Every row gives one point. Each copy is the shape, with its points in the same order, stretched, turned, moved and blurred by noise. Is it also mirrored, or only turned?

Shape (8 x 3)
[[-0.49  0.35  0.01]
 [-0.18  0.38 -0.26]
 [-0.27 -0.25  0.03]
 [ 0.60 -0.11  0.25]
 [-0.04  0.11  0.33]
 [ 0.53 -0.01 -0.20]
 [ 0.33 -0.22 -0.40]
 [-0.42 -0.24  0.05]]
Copy 1 (8 x 3)
[[-0.21  0.58 -0.04]
 [-0.14  0.24 -0.28]
 [-0.14  0.08  0.43]
 [ 0.47 -0.33  0.25]
 [ 0.23  0.21  0.29]
 [ 0.15 -0.42 -0.08]
 [-0.19 -0.44 -0.06]
 [-0.21  0.18  0.49]]
Copy 1 is: only turned
Copy 2 (8 x 3)
[[-0.40  0.03 -0.10]
 [-0.16  0.40 -0.14]
 [ 0.20 -0.33 -0.20]
 [ 0.44 -0.05  0.49]
 [-0.08 -0.20  0.20]
 [ 0.47  0.28  0.17]
 [ 0.59  0.24 -0.13]
 [ 0.17 -0.40 -0.22]]
Copy 2 is: only turned
Copy 3 (8 x 3)
[[-0.55  0.39  0.39]
 [-0.27  0.63  0.17]
 [-0.25 -0.05 -0.04]
 [ 0.88  0.15  0.23]
 [ 0.12  0.11  0.47]
 [ 0.66  0.44 -0.12]
 [ 0.42  0.38 -0.44]
 [-0.37 -0.07 -0.05]]
Copy 3 is: only turned

Shape (8 x 4)
[[-0.14 -0.04  0.12  0.35]
 [ 0.02  0.27  0.20 -0.01]
 [-0.12  0.06  0.07 -0.10]
 [ 0.80 -0.67 -0.27 -0.37]
 [ 0.27  0.30  0.62 -0.05]
 [ 0.18  0.43  0.08  0.33]
 [-0.30 -0.24 -0.21  0.18]
 [-0.46 -0.18 -0.28  0.14]]
Copy 1 (8 x 4)
[[ 0.10 -0.24 -0.10  0.09]
 [ 0.25  0.11  0.22  0.24]
 [-0.07 -0.04  0.27  0.04]
 [ 0.49  0.06  0.13 -1.19]
 [ 0.65  0.23  0.48  0.43]
 [ 0.35  0.22 -0.15  0.37]
 [-0.22 -0.37 -0.13 -0.29]
 [-0.48 -0.33 -0.16 -0.18]]
Copy 1 is: only turned
Copy 2 (8 x 4)
[[-0.04 -0.36  0.26 -0.15]
 [-0.01 -0.19  0.25  0.27]
 [-0.05 -0.03  0.27  0.00]
 [ 0.29  0.33 -0.81  0.05]
 [ 0.37 -0.35  0.20  0.55]
 [-0.20 -0.45  0.04  0.32]
 [-0.23 -0.08  0.21 -0.38]
 [-0.32  0.01  0.30 -0.46]]
Copy 2 is: only turned

Shape (10 x 6)
[[ 0.42  0.07  0.11 -0.23  0.37 -0.11]
 [-0.08  0.44  0.43 -0.43  0.51  0.08]
 [-0.23 -0.30 -0.46  0.12 -0.02  0.05]
 [-0.47  0.10 -0.56 -0.05 -0.16 -0.04]
 [ 0.14 -0.09  0.30  0.36  0.24 -0.01]
 [-0.55 -0.17 -0.12 -0.19 -0.37  0.42]
 [ 0.03  0.17  0.21 -0.34  0.54  0.33]
 [ 0.47 -0.18  0.21 -0.02  0.15 -0.45]
 [ 0.22  0.09 -0.08  0.37 -0.40  0.55]
 [ 0.00 -0.07  0.30  0.30 -0.16  0.54]]
Copy 1 (10 x 6)
[[ 0.25  0.32  0.12  0.05 -0.08 -0.46]
 [ 0.18  0.91  0.36 -0.50  0.06 -0.18]
 [-0.34 -0.34 -0.10  0.16  0.46  0.09]
 [-0.50 -0.25 -0.01 -0.38  0.39  0.17]
 [ 0.38  0.20 -0.15  0.25  0.33  0.08]
 [-0.68  0.26  0.16 -0.01  0.20  0.63]
 [-0.04  0.89  0.23 -0.03  0.34 -0.34]
 [ 0.49 -0.06  0.00  0.15 -0.19 -0.23]
 [-0.13  0.21 -0.73  0.30  0.13  0.49]
 [ 0.01  0.53 -0.26  0.41  0.28  0.60]]
Copy 1 is: mirrored
Copy 2 (10 x 6)
[[ 0.42 -0.16  0.05 -0.01  0.52 -0.13]
 [ 0.22  0.26 -0.10 -0.42  0.75 -0.11]
 [ 0.12 -0.06 -0.11 -0.07 -0.54  0.05]
 [ 0.05  0.24 -0.16 -0.10 -0.59 -0.22]
 [-0.02 -0.16  0.36 -0.19  0.16  0.28]
 [ 0.07  0.55 -0.27  0.03 -0.42  0.37]
 [ 0.21  0.05 -0.31 -0.27  0.64 -0.02]
 [ 0.47 -0.22  0.55  0.08  0.28 -0.02]
 [-0.52  0.06 -0.13  0.56 -0.02  0.31]
 [-0.29  0.19  0.00  0.14  0.08  0.48]]
Copy 2 is: only turned
